Each row of a before or after table is a point. One or more steps were done to the points. Then noise was added and the rows were shuffled. The steps act on columns, c1 being the first. Name the steps. A step turns or swaps two columns, mirrors them in a line or flattens them onto one, adds a multiple of one to another, or multiplies or shifts one. Angles are multiples of 10 degrees, from the lower column toward the higher: turns from -170 to 170, lines from 10 to 170 but not 90. Use the fewest steps. Two steps may share a column if one is a turn and the other turns, adds or multiplies; they go together, in the order done. Otherwise the lowest column goes first.

Before:
[[ 15 -18 -20]
 [ -5  62  10]
 [-38  -8  26]
 [ 15  21  -1]
 [ 51  20 -18]
 [-46 -12  -1]
 [ -8  -7 -29]
 [  5  22  55]
 [ 65  14  85]
 [ 46  36  36]
 [ 38 -24  10]
 [  6  39 -27]
 [ 36  52  31]
 [-14  38 -32]]
After (14 x 3):
[[  3 -23 -66]
 [ 37   7 -49]
 [ 52 -51 -80]
 [-36 -33 -26]
 [-16  33 -50]
 [ 36  27   9]
 [-13  -3 -24]
 [ -3  -8 -70]
 [-45  31  -5]
 [-43  14 -16]
 [-14 -20  17]
 [-22   5  25]
 [ 12 -45  -1]
 [ 16  36  31]]
Steps: turn c1 and c2 by -60 degrees; turn c1 and c3 by -120 degrees

Before, 13 rows:
[[-38 -18  15  24 -81 -24  53  49]
 [-23  -9   8   0 -31 -12  47  35]
 [  7  -6  35  31 -52 -23  27  28]
 [ 37 -52   3 -23  20   5  28  -4]
 [  5   4  32  14   1 -21 -34 -24]
 [ 27  -5  65 -14 -36 -19   2  15]
 [ 44 -35 -35 -47  -2  -8  14  -9]
 [ 21 -54   0 -45  16  42 -47 -13]
 [ -9 -35  72 -20  -3  -6 -15 -39]
 [-26   2  16   8 -78 -51  65  10]
 [ 50  -9   8 -78  -5  10 -26 -33]
 [ 29 -17  58  16 -66  -8 -12 -51]
 [-17  16  16  19 -43  17  69  19]]
After:
[[-39  81  13  32  11 -23  50  49]
 [ 28  38  60   7  10 -17 -10  16]
 [  6  52  35   6  13 -23  41  30]
 [ 46  13 -38  35 -32  -9 -35  -9]
 [-20  36   6  40   3 -10  23  35]
 [-16  37  15  49  30  17  52  21]
 [-10  15  70  -5 -31  -6 -23 -40]
 [-25  71  15  53  27 -53  38   5]
 [ 35   1   5  34 -53   7  -6  -2]
 [ 52  10   8  17  -9  12 -80 -38]
 [ 26  69  60 -16   5 -12   9 -53]
 [ 19   4   0 -16 -56  44 -64 -12]
 [  2  -3  32 -35   3 -23  -8 -23]]
Steps: turn c2 and c5 by 110 degrees; mirror c4 and c7 in the line at 60 degrees

Before (10 x 11):
[[-21  14  -2  -4   5  38  21   1 -17  -2   0]
 [ 19  27 -21   0  -7 -10  -9  20 -34 -14 -14]
 [ 10  36 -17  -3  36 -22 -24 -20  -1 -18  -6]
 [  5 -32  16   8  41  46  48   0 -11  16  58]
 [ 42  17   5  17  25  -4 -37 -41  12   6 -11]
 [  6  31  -4   3   2 -15 -29 -24   6  15  23]
 [  9  19  -2 -41  -3  21  -7  -3 -22 -17  18]
 [-20 -29 -30 -15 -15   8  10 -10  10 -12  10]
 [  1 -26  54  17  35  17  22 -17 -25  -1  37]
 [-19 -20 -11   8  -2  48  10   4 -20 -30  43]]
After, 10 rows:
[[ -2  21  16   9  -9  46  17  28  26  19  40]
 [-23 -16  -9 -44  13  18  -3  17   9   4  17]
 [ -7 -50 -48   1 -12 -24  -1  22  -5 -10  -5]
 [-19   4  59  16 -44  14 -35   3  16 -13  35]
 [-20 -24 -67  14 -13  -2 -30   7 -41 -43 -13]
 [ -2 -14  36  -6   3  39  17   1  30   4   2]
 [ -9   6  93   9 -54  43  16 -17   7  -3  58]
 [  0 -27 -59   3  13 -15 -17  -6  -9 -26  25]
 [-39 -18 -22   0  18  -7  18   3   9  25 -13]
 [ 23  33   9 -17  -4   5  37  15  11  -5  12]]
Steps: turn c1 and c9 by -130 degrees; turn c2 and c5 by 150 degrees; multiply c7 by 2; turn c3 and c7 by -70 degrees; turn c8 and c10 by 110 degrees

Before:
[[-58   3 -10 -21 -18  30 -67 -10   1  28 -17 -71 -33   8]
 [ 29 -32  26  15  -6 -16  17  35  23  62  22 -24  -4  49]
 [-41 -23 -10 -17 -25  27 -16  48  25 -24 -22 -54  22 -13]
 [-80  16  19  -5  -5 -33   6  30  23  23  -6 -48  29  -1]
 [ -5  -7  29  28  33  14   2   9  63  19  20  23 -38 -11]
 [ 44  49  31   6  -6   7  31  -1  57  10   7 -15 -43  41]
 [-79 -17   0  16   1 -13   4  36  -9 -25 -26   6 -72  32]
 [-27  -2 -23  49 -19  -3  52 -34 -46  46 -18  64 -24   7]
 [ 44  12  -5  65  33 -30  42 -17 -55  47   1 -21 -19  -1]
 [-58  18  24  -6 -49   6 -75  76  18  -4 -27 -16 -41 -12]
 [ 33  -2  36  78  20  -9  18 -46 -55  26  12  19  18  53]
 [-54 -22 -23  21 -42 -49 -43   7  23 -10 -26 -30 -14   1]
 [  9 -27  41  27 -10 -37  60 -60 -67  29  12   5 -14 -13]]
After (13 x 14):
[[ 12  47  31   8   7  36  32  -2  57  45  11 -13  21  43]
 [ 48  11  -5  64  30  30  43 -18 -53  44   0 -19 -23   2]
 [-24 -22  -9 -18 -32 -29 -16  47  26 -42 -21 -54  21 -11]
 [ 28   3 -10 -21 -24  22 -66 -10  -1 -58 -15 -70  38   9]
 [ 61 -32  26  13   7  11  18  38  26  26  18 -26 -14  50]
 [ 48  -1 -23  51 -30  23  52 -32 -50 -29 -20  67   6   7]
 [ 29 -28  42  29  11  26  61 -59 -67  10  12   4 -29 -13]
 [ -4  17  25  -7 -39  38 -79  79  13 -58 -26 -14  19 -12]
 [-11 -23 -25  18 -55  30 -45   9  21 -54 -26 -32 -41  -1]
 [ 24  17  18  -4   5 -14   8  30  22 -81  -7 -47 -45   0]
 [ 23  -3  37  79  38 -13  19 -46 -55  33  10  19 -15  53]
 [ 22  -8  29  31  49  31   0   7  66  -3  19  24  26 -14]
 [-26 -21   0  16  -1  73   6  33 -10 -79 -28   6  12  32]]
Steps: swap c1 and c10; add 0.5 times c3 to c5; turn c6 and c13 by 110 degrees

Before:
[[ 20  75  30  -3  14 -23   6   7  -8  35  -4  25  18  17   4   0 -23  18
    7  21  12  14   6   1]
 [ 23   6   8  37 -12 -24  -1  12   7   2   5  -3  27 -13   5   0  41   9
  -30   3 -11  -4   7   1]
 [-18  -6  12 -20   0 -13  -6 -18  22 -39  -8 -18 -46 -20   0  58   8  22
   16 -18 -15 -26  35  -4]
 [ -4  12  35  -9  31 -14  11  16  15   1 -16 -15  28 -39  -5  -6  -1  10
    1  23  11 -24  38   7]
 [ 25 -11  -1  -5   0  -1  21 -12 -10  29  13 -19  26  15  29   7  25  24
  -40   9  -9 -30   4 -14]
 [ 10 -16  11  50  27 -21  16 -30  -5 -19 -12 -15 -26 -68  13  -2   2  25
  -40  -7  -6 -27 -52   6]
 [-40  -2  -6   9   7 -20 -35   9  15  25   5  11 -38   2  13  -9 -95  18
   -9  27  13  30 -63   2]
 [ 13  16  -5   0   1 -20  18  -1   6   9  -8  -1  12  16   0 -15  43 -16
  -35 -11  -2 -19  28 -25]
 [ 13   3  15 -19  -6 -21   2  12 -15  21 -15   3  19   1  17  -3   8 -32
  -35   8  14  17  24  11]
 [ -3 -17  -2 -27   0 -20  -1 -44  64 -15  32 -11  28 -45  13   4  30   7
  -36  -7  -5 -31  11   9]]
After, 10 rows:
[[ -7 -17  -3 -28  -2 -23  -1 -45 -46 -21  23 -15 -26 -45 -46   2  31  11
  -36  -3  -5   9   6  14]
 [-37  -4  -4  14   9 -19 -36   6 -10  41   8  11  25   7 -19  -7 -94  16
   -6  26  11  -4 -58 -30]
 [ 10 -14   6  54  25 -27  18 -33  13 -27  -9 -12  11 -66  -5   0   1  25
  -42  -6  -6 -43 -51 -28]
 [ 19  74  12  -5  17 -23   6   4  10  55  -1  23 -12  19  -1  -3 -26  16
    7  23  14  33   4  13]
 [ -4  13  12 -11  33 -18  11  15 -13   4 -14 -22 -24 -38  -5  -6  -2   9
    0  23  11  13  38  17]
 [-18  -6   5 -22   1 -13  -5 -13 -22 -65  -8 -23  35 -20 -10  56   8  21
   12 -19 -12 -74  33 -33]
 [ 27 -13  -4  -8   0   1  21 -11  21  48   6 -19  -7  16 -19   7  23  25
  -36   9  -7 -20   4  26]
 [ 18  17  -3  -2   1 -23  16   0 -11  12  -7  -2  12  14  -2 -14  40 -18
  -33 -10  -1 -35  27  27]
 [ 14   2   6 -21  -7 -21  -2  10  16  39  -6   1 -19   4  -4  -2   9 -30
  -39   5  16  52  25  11]
 [ 24   5   3  37 -13 -27  -3  12  -4   1   6  -4 -17 -14  -7  -3  42   8
  -29   3 -11  19   6  22]]
Steps: multiply c3 by 0.4; turn c9 and c15 by -150 degrees; multiply c10 by 1.6; multiply c11 by 0.7; turn c13 and c24 by 130 degrees; add -1.5 times c13 to c22
